Each row of a before or after table is a point. The points were changed in one or more steps. Then noise was added and the rows were shuffled. The steps act on how far a point lies along the listed directions, d1 being the first. Name the steps. A step turns or swaps two directions, mirrors them in a line or flattens them onto one, adds a multiple of one to another, or multiplies one. Angles are multiples of 10 degrees, from the lower direction toward the higher: turns from -170 to 170, lines from 10 to 170 but not 90. Use the fewest steps. Two steps may share a direction if one is a turn and the other turns, adds or multiplies; they go together, in the order done. Otherwise the lowest direction goes first.
In the rows, 128 means zero.

Directions:
(1): [135  79]
(2): [177 135]
Before:
[[135  97]
 [130 159]
 [183 170]
 [155 117]
 [179 131]
 [196 156]
 [128  97]
 [203 167]
 [144 161]
 [126  83]
 [121 123]]
After, 11 rows:
[[158 136]
 [159 130]
 [171 141]
 [140  78]
 [101 104]
 [110  45]
 [129 135]
 [ 98 118]
 [145 104]
 [101  64]
 [118  55]]
Steps: swap d1 and d2

Directions:
(1): [102  95 181 148]
(2): [ 96 185 139 152]
(3): [ 71 111  99 105]
Before (13 x 4):
[[ 75 173  84 111]
 [ 65 171 102 115]
 [142 116 211 141]
 [166 163 128 136]
 [151 139 106 127]
 [113 178 235 185]
 [128 121 155 137]
 [104  99 172 156]
 [118 100 135 125]
 [ 83 108 175 137]
 [ 73 180 118 145]
 [ 95 156 109 107]
 [ 80 111 128 125]]
After, 13 rows:
[[107 201 114 146]
 [125 199  81 118]
 [165 161 126 139]
 [130 206 100 140]
 [150 110 138 130]
 [165 154 170 156]
 [128 118 207 143]
 [ 73 113 128 122]
 [ 87 158 237 173]
 [ 98 119 105 125]
 [139 119 155 137]
 [127 169 103 111]
 [159 129 165 173]]
Steps: mirror d1 and d3 in the line at 150 degrees

Directions:
(1): [142 160 113 157  65 176 156 153]
(2): [ 70 160  81 102 149 132 173 117]
(3): [134 177 128 195 164  91 131 143]
(4): [136 152 107  87 136 121  90 203]
Before, 11 rows:
[[199 179 146 235 130  97  95 160]
 [156 165 147 163 125 139 122 134]
 [ 99 203  97 185 155 108 156 169]
 [121  97 133  83  76 157 130 125]
 [165  90 152  85  71 157 106  78]
 [146  91 139  88 107 138  96 140]
 [165 153 123 131 122 132 113 136]
 [133  57 149 123 102 129 142  75]
 [165  77 123  96 112 136  72 171]
 [129 155 152 159 126 152 162 130]
 [185 176 137 209  71 152 103 168]]
After (11 x 8):
[[152 138 124 130 152 108 112 108]
 [125 156 144 108 165 123 130 169]
 [145 145 143 150 198  55  52 151]
 [153  78 161 120 105 130 114 107]
 [ 68 179  95 142 192  87 150 135]
 [172 184 129 208 192  51  92 147]
 [168 108 124 120  61 156 115 174]
 [139 159 150 141 165 110 100 133]
 [183 109 149  80  75 153  79 122]
 [164  52 155 156 123 126 104  87]
 [139  79 149  76  95 131 109 131]]
Steps: turn d1 and d4 by 140 degrees; turn d2 and d3 by -20 degrees

Directions:
(1): [ 80 109 139 168 148 108  67  99 143 164  80]
(2): [ 70 119 131  73 118 129 149  84  86 171 160]
(3): [ 79 142  90 140 126 141 117 160 193 138 190]
Before, 12 rows:
[[111 127 132 124 147 115 122 123 117 124 123]
 [ 92 145  99 116 118 126 116 126 137 158 153]
 [128 142 100  97 112 148 155 144 111 126 164]
 [ 90 115 109  84 106 149 165  97 106 154 207]
 [114 143 117 133 135 138 131 134 151 134 155]
 [ 88 109 107 142 125 136 125 125 132 142 161]
 [161 131 101 100 103 126 167 161 131 120 177]
 [ 97  84 158  65 146 125 143  53  44 178  70]
 [ 81 117 150 109 121 111 114 104  89 169 127]
 [102 127 149 135 122 119 105 132 133 147 102]
 [ 31 121 104   7 103 138 179  80  55 185 213]
 [129 143 100 104 114 153 160 161 148 120 170]]
After (12 x 11):
[[ 92 110 110 107 118 145 143  96 117 159 182]
 [ 31 115 105  60 120 126 130  83  86 182 165]
 [110 128 150 142 125 118 106 137 138 141  96]
 [ 89 112 109 149 125 135 113 128 137 140 151]
 [121 140 101 102 117 148 145 139 112 133 162]
 [147 125 102  95 104 124 168 151 126 129 180]
 [ 96 147  97 126 123 124 108 128 147 157 144]
 [116 144 116 132 134 139 129 134 149 133 152]
 [105  86 163  99 156 117 113  57  68 173  41]
 [ 92 112 150 133 127 105  98 114 102 162 108]
 [111 130 134 127 152 115 119 124 122 121 120]
 [118 141  98  96 113 153 160 155 146 123 171]]
Steps: turn d1 and d2 by -20 degrees; multiply d2 by 0.7

Directions:
(1): [ 78 136 173  93  89 150 117  89 154 101 111  51 118 109]
(2): [142 102 112 166 177 180  72 146 119  87 134  83  97 166]
Before (13 x 14):
[[162 129  91 156 169  89 146 160 122 172 147 189 157 126]
 [192 118  67 190 238 158 101 176  80 140 156 175 115 188]
 [180  87  76 198 193 150  81 150  80 120 130 120 106 185]
 [124 139 112 125 129  96 158 129 124 159 140 167 140 120]
 [105 109 123 127 134 122 146 128 131 117 127  87 119 104]
 [172 105  73 212 194 184  88 169 119 123 142 181 113 178]
 [137 102 100 167 184 196  68 140 111 109 152 118  82 171]
 [112 136 134 123 153 132 107 116 137 101 103  96 104 126]
 [112 170 150  97  46  86 190 104 132 147 143 139 134  84]
 [106 165 162  75  94 132 134 124 136 106 130  97 127  72]
 [ 81 133 147 114  85  74 174 118 158 186 123 160 145  96]
 [167  88 119 157 179 156  69 161  87  95 163  80  98 141]
 [157 133 124 138 119  68 182 146 116 182 132 210 164 110]]
After:
[[124 147 133  98  68  50 192  90 112 193 108 171 165  95]
 [ 84 124 188 112  96 151 113  95 152  98 107  36 121 109]
 [ 79 147 166  92  97 116 139  93 165 133 119  71 147  90]
 [ 92 169 151  97  51  98 195  91 163 181 113 194 166  81]
 [158 131 132 101 107  58 171 141  93 176 159 184 156  82]
 [162 134 108 140 173 164  90 174 106  90 148 120 107 124]
 [ 86 186 169  53  71  75 209  79 136 190 116 160 167  78]
 [ 81  96 141 160 146 167  81 132 153 109 126  57  92 148]
 [130 103 100 145 157 115 146 148 119 126 135 119 120 115]
 [123 148 119 104 102  93 176 116 121 194 144 221 141 105]
 [ 91 133 141 116 123 141 120 108 143 116 128  79 116 125]
 [132 122 126 162 132 183  86 135 119  69 153  51  79 150]
 [145 137 107 135 165 101 130 139 122 131 113 163 120 130]]
Steps: turn d1 and d2 by 140 degrees

Directions:
(1): [114 128 129 119 112 198 141 159  77  85 120  44 157 110  87 165 136 152
  88 110]
(2): [127 173 216 123 115 100 115 102 134 105  54 114 135  75 149 121 133 181
 149 148]
(3): [165 111 100 105  82  85 154 151  87 148  63 124 168 143 185 119 121 111
 113  60]
(4): [104 183 136 142  71 156  91 143 157 101 121 150  78 131 174 159 105  75
  63 123]
Before:
[[120 101 141 132 182 138 127 104 144 105 173  93 121  99  94 134 149 138
  183 196]
 [ 94  72  68 137 155 110 143 146 156 144 171 184 130 166 128 122 127 103
  132 102]
 [162 103  82 107 116  60 147 109 135 174 104 153 157 149 157  75 122 114
  157  96]
 [101 122 144 127 186 178 122 131  93  97 149  59 179 111  32 145 141 173
  172 165]
 [ 92 198 208 152  91 145 107 108 167 125  98 153  84 104 166 153 138 132
  115 176]
 [109  97 156 116 108 175 153 138  68  95  96   9 152 102  92 169 147 181
   98  97]
 [134 146 191 120 146 102 117 102 121 109  77 100 174  78 110  98 125 189
  156 118]
 [144 102  69 141 113 134 135 173 102 123 145  97 151 147 115 146 139 126
  117 117]
 [141  99 124 136 149 142 153 157  82 122 116  67 181 113  81 130 150 179
  167 112]
 [141  65  76 129 150 103 159 120  62 165 137  92 173 163  95 112 127 146
  158  89]
 [154  79  42 132 167  50 136 127 144 201 178 209 119 196 135 104 130  32
  163 102]]
After:
[[128 159 200 125 145 106 107  98 132 103  82 106 161  75 112 101 122 186
  151 127]
 [118  80 108 147 191 111 137  88 106 158 178 114 138 150  64 104 133 162
  187 148]
 [112 185 179 135  51 139 127 137 127 130  59 133 114 117 197 161 132 112
   85 121]
 [117 118 137 111 154 165 140 148  60  98 102  36 208 110  60 149 139 173
  156 122]
 [140 118 107 124 153  70 125  83 178 169 149 177 123 141 129  69 127 123
  181 150]
 [125 113 147 149 171 147 134 138 113 116 142  82 156 103  63 128 151 188
  183 151]
 [161  70  42 127 172  44 147 127 135 205 168 203 132 193 132  98 132  44
  171  97]
 [103  64  66 128 151 103 151 150 141 148 157 174 143 165 132 118 129 108
  134  88]
 [ 79 116 184 140 153 191 124 106 122  88 155  40 104  93  56 166 150 188
  123 166]
 [127 110  86 154 147 141 119 152 133 123 183 115 126 139  88 142 143 136
  139 161]
 [155  86 116 104 122 117 161 140  78 108  89  53 178 105 145 139 145 132
  150 112]]
Steps: mirror d1 and d3 in the line at 160 degrees; turn d2 and d4 by 10 degrees
